Each row is a point. A path goes straight from each point to the next, and from the last back to the first. The post is the endless flat space through its rows: a point in 2 columns, a line in 3, a plane in 4, and so on, so that a path can go around it. Count how often the path circles the post. Going back the other way cancels.
(in the rows, 128 means zero)

Post (2 x 3)
[[147 117  87]
 [137 122 193]]
Path (16 x 3)
[[110  42 160]
 [ 74  78 125]
 [101 175 113]
 [122 141 108]
 [104  88  86]
 [132  77  92]
 [173  83 177]
 [207 159 181]
 [158 158  55]
 [197 142 150]
 [199  85 110]
 [156  77 131]
 [107 100 174]
 [ 93 149 145]
 [120 135 161]
 [ 77 108 139]]
Times around: 0

Post (8 x 9)
[[179 121 162  37 194  87 110 121 127]
 [167 147  99  51 103 213 170 146  93]
 [ 87 163  37 168 136 157 110 219 105]
 [177 121 124  79 147 142 114   8 202]
 [121 141  84 165  77  86  98  69 147]
 [183 151 181 115 169 109 229 179 234]
 [185 140 109 128 170 105 198 103 131]
 [104 115 161 215 120 129 107 110 140]]
Path (17 x 9)
[[123 180 148 153 122 163 195 123 120]
 [184 215 144 142 112 147 197 109 121]
 [195 157 109  84 116 124 158 145 176]
 [181  89 137 132 231 171 106 122 147]
 [163  84 151 124 139 150 162 118 144]
 [121  96 139 119 154 113 203  67 148]
 [103 145 146 139 179 153 146 144 161]
 [154 187  91 135 126 152 166 138 101]
 [189 188  62 124 156 148 128 167 151]
 [181 135 120 174  97 104 132 150 150]
 [161 101  69 149 191 141 121  66 129]
 [108 103  88 144 129 219 118  58 144]
 [100  99 104  94 150 120 150 108 144]
 [155  63 139  98 129 147 148  62 113]
 [166  80 193  98 117 127 136 129 108]
 [130 117  68  57 105 140 152 134 158]
 [105 149 129 132 145  75 184 134 168]]
Times around: 2

Post (17 x 18)
[[116 126  96 127 113 161  29 156 136  99 177 136 195 102 108 161 164 133]
 [131 111 125 122 147 226 108 153 136 159 133  95 148  81 159 161 116 188]
 [160 177 167  74  63 124 171 121 117 212 134  95 114 185  99  87 140 137]
 [152 100 180 133 143 161  59 174 155 127 181  81 112  88 119 118 153 140]
 [175 148 131 176 160  77 154  96 144 138 104 117  96 185 103 199 124  65]
 [118 128 142 170 114 222  99 172 162 101 182  83 192 131 129 104 146 121]
 [173 145  91 135 138  98 143  93 115 128 147 138  88 130 112 100  53  50]
 [135 101 118 141  73 187  99 167 162  75 101 115 130  58 146 125 171 146]
 [115 120 108 180 138 204  73 143 116 152 149 100 153  49 156 115 202  88]
 [143 174 211 138  95 117 108 108 133 207  81 145 135 189 121  51  98 150]
 [153 130 121 117 163  85 163 124  26 104  84 116 104 181  95 124  92  62]
 [165 123 134 121 154  43 180 152 104 131 118 139 146 129 162 145  96  33]
 [125 118 139 152 154 169 125 106 131  87 186 136 151  84 151 122 185 166]
 [144 170 183 148  46  78 134 122  71 178 133  80 101 183 166 111  87 136]
 [145 156 116 129 154 197  81 167 139 101 151 155 109 144 178 137 170 105]
 [155 109 195 135 107 249  81 139 130 109 162 149 155  64 133 170 153 112]
 [137 177 182 170  72  94 172 180 104 203 136 152  89 175  78 101  98 146]]
Path (14 x 18)
[[163 104 136 150 140 151 146 135 114 160 181 160 138  85 111  81 122 105]
 [146  77 137 154 122 152  79 129 111 163 155  95 132 130 154 145 105 128]
 [198 136 118 158 107 151 129 177 118 127 126  88 123 149 129 124  97 111]
 [185 185 142 164 125 116 146 125 148 128 129 111 125 146 113 155 132 119]
 [121 144 188  89 151 129  89  94  99 111 125 117 133 104 144 125 127 143]
 [ 79 111 187 166 155 128 142 121 101 131 129  71 158 159 126 146 161  70]
 [121 144 149 167 114 141 133 190  87 158 125 146  98 151 149 103 114  97]
 [194 117 138 161 113 170 126 136  75 137 153 160 133 131 126 150 128  98]
 [151 157 134 176  70 146 127 109  94 140 153 114 132 116 162 113 141  98]
 [142 155 170 131 144  91 112 141 129 152 155 124 118  94 132 103 106 141]
 [120 142 129 111 125 168  91 112 160 156 138  98 111  96 144 198 105 115]
 [147 106 249  91 115 197 123 137 110 112  73 108  97  97 172 114  99  68]
 [135 152 161 145 170 156  72 112 109  86 124  53 160 121 131 121 149  98]
 [182 169 120 152 161 149 116  90 126 162 193 118 172 149 136  99 195  90]]
Times around: 1

Post (17 x 18)
[[136 125 166 112 136 128 129  89 173 122 177 102 101  87 156 140 184 155]
 [152  89  68 132 141 107 112 146 101 115  85  90 120 121 105 104  99 161]
 [ 65 113 118  88  90  86 160 141 129  95 176 128 103 135 127 149 104 135]
 [120 125 193 148 170  39 152  82 159 150 184 158 151 143 105 129  93 142]
 [115 171 146 170 114 111 147 155 120 182 153 142 133 146 189 160 108 148]
 [148  60  88 116  62 116 129 194  99 166 107 131 116 162  97 132 144  47]
 [133 140 136 141  83 102 202  66 106 125 141 119 140  89 240 143 150 108]
 [147 104 193 171 113 124 161 180 129 181 202 133 156 129 101 170  93 107]
 [105 123 196 162  86  60 184 110 130 124 112 134 150  77 111  71 142 113]
 [134 111 194 188 135  89 134 126 114  93 190 191 124 138 107 116  95 138]
 [127 149 143 145  79 100 161 108 110 108 143 155 184  92 131 114 156 116]
 [129 121 103 138 130 118 114 118  94  95  95 165 109  85 145 176  95 108]
 [163  91 186  43 121 135 136 105 130 129  98 189 185 135 130 107  76 129]
 [121 154 128 187  96  51 134 174 155 105  99  57 133 116 142 176 139 137]
 [126 180 131 162  70 129 193 159 110 114 109 133 147 115 163 137 118  35]
 [123 112 157 147 174  96  85 153  83 140 149  99 124 153  92 157 104 128]
 [114 108 139 159 162 123 133 194 161  98 103 105 169  68 163 123 182 135]]
Path (13 x 18)
[[ 76  83 150  62 144 164 155 173 129  72 132 126 186  98 171 116  95 145]
 [168  71 125 153 127 130 133 134 124  97  82 169 112 143 110  88 129  82]
 [173 167 113 138  78 128 106 126 100  98 116 157  15 168 143 164 116 166]
 [249  69 174 166 103  89 116 148  98 120 107 102 139 151 201 190  95  74]
 [129 120 140 106 122  78 122  78  95 127 122 110 190 103 195 114  87 142]
 [144 140  97 159 134  60 102 147 177 129 100 174  84 107 107 168 101  86]
 [190  79 118 182  93   9 149 117 143 158 163 174 115  78  68 144 126 150]
 [ 82 143 154 153  99 123 102 192 113 154  99 118  80  96 174 147 123 136]
 [ 74  88 106 157  79  69 129 149 167 115 140 162 131 114  54 184  76  89]
 [106 139 175 121  81 112 161  70 133 173 138 119  92 148 117 150 139  98]
 [133  98 181  91 137 158 166 181 144  67 160 131 134 133  94 129 116 136]
 [119  45 160 106 150  62 116 194 152 197 106 136  72 128  61 153 115  55]
 [134  81 125 160  76  24 147 148 150 173 124  89 146  80  82 157  66 155]]
Times around: 2

Post (17 x 18)
[[133  90 102 105 167  69 143  67 186 102 108 156  65 190 109  32 183 124]
 [ 64  83 127 179 189 150  73 151 132 187  87 127 137 192 141  64 180  96]
 [151 113 107 159 100  96 101 137 162  88 143  92 205 109 119 137 127 173]
 [158  94 162 144  97 129 151 153 169 102 230 148 209 161 133 173 127 115]
 [132 136 100 178 106 159  89 117 159 146  54 158 141 157 119  85 197  50]
 [151 129 130  93 112 160 110 175 144 122 166  87 149 104 109 184 155 130]
 [143 119 109 108  82 173  90 118 184 126 207 143 188  79 163 140  87 129]
 [127 139 112 202 147 176 125 106 132 150  97 112  84 188 169  76 146 109]
 [116 113 123 140 162 148 104  81 118 157  60 177 124 180 162 110 178 164]
 [106 127 107 138 171  89  64  62  83 178 117 109 117 211 176  81 198  72]
 [126 108  83 141 120  52 124 146 107 100 127 187  64 189 115  38 146 131]
 [127 103 148 116 122  59 130  87 130 146  49 141  63 209  73  42  93 121]
 [136  66  99 150 166  78 148  38 101 169 127 155  71 133  88  71 150 103]
 [139 127  80 119 145 150 157 135 157  66 155 130 207 139 103 163  74  98]
 [127 142 131 116 147 129 162 111 119 162 105 135 158 146 138  40 172 117]
 [157 102 183 123 116 159  90 123 123  49 172 119 198 101 138 135 123 121]
 [182 122 152 128 144 107 121 171 169  91 150 133 214  69 188 176  92  91]]
Path (22 x 18)
[[176 139 110 138 133 145  83 186 112 112 146  99 193 129 121 100 142 131]
 [128 108 184 118 206 148 145  92 108 138 144 146 160 206 124  94 141 163]
 [ 95 124 151 144 110 153  70  64  97 162 129 116 143 157 129  62 146 155]
 [ 57  72  93 145 137  84 130  88 116 134 176 155  98 177 127  81 139 123]
 [112  62 167 144  86  74 101  99 137 115 132 134 177 177 162  98 165 144]
 [105 114  82  97 151  70 116  86 119  97 118 152 186 221 194 110 205 131]
 [105 133 152 147 110 183 160 104 135 117 141 136 143  96 111 110 115 116]
 [126 127  99 133 157  98  92 160 140   7 160 152 151 105 141 140  55 102]
 [125 118 104 150  79  90  58 117 192  85  67 187 129 151 133  93 192  87]
 [121  64 151 172 158 105 132 128 125 158 114 153 108 180 157 126 136 109]
 [166 125  44 110 144 150 149  92  82 136 141 115 153 134 116 110 126  93]
 [121  96 113 123 113 161 101 135 129 150 169 102 160 107 127 118  89  61]
 [147  97 173 135 131 114 143 104 172 145 122 167 154 129 173  84 186 118]
 [125 127 111 188 133 103 166  92 123  50  95 194 141 105  91 134  56 133]
 [177 130 129 119 132 102 133  53  99  68 125 149 118 115  80  82 181  68]
 [162 126 124 123 206 144 170  94 166 133 167 130 128 143 186  55 233  98]
 [152  89  93 104 162 137  79  82  94 151 193 106  79 132 124  67 157 136]
 [114 114 103 177 142 130 113 117 169 144 161 164 120 178 161  52 111 136]
 [ 94 124 173 171 169  97 150 192 160 117  70 135 133 150  80  97 178 163]
 [ 59 110 154 137 118 147 106  87 147 148 127 107 103 197 141  83  80 104]
 [ 95  94  85 132  61 131  75 159 173 167 170 122 127 191 165  82 183  60]
 [196  94 120 109 138 101 177 129 127  81 118 153 113 190 153  67 183 138]]
Times around: 1
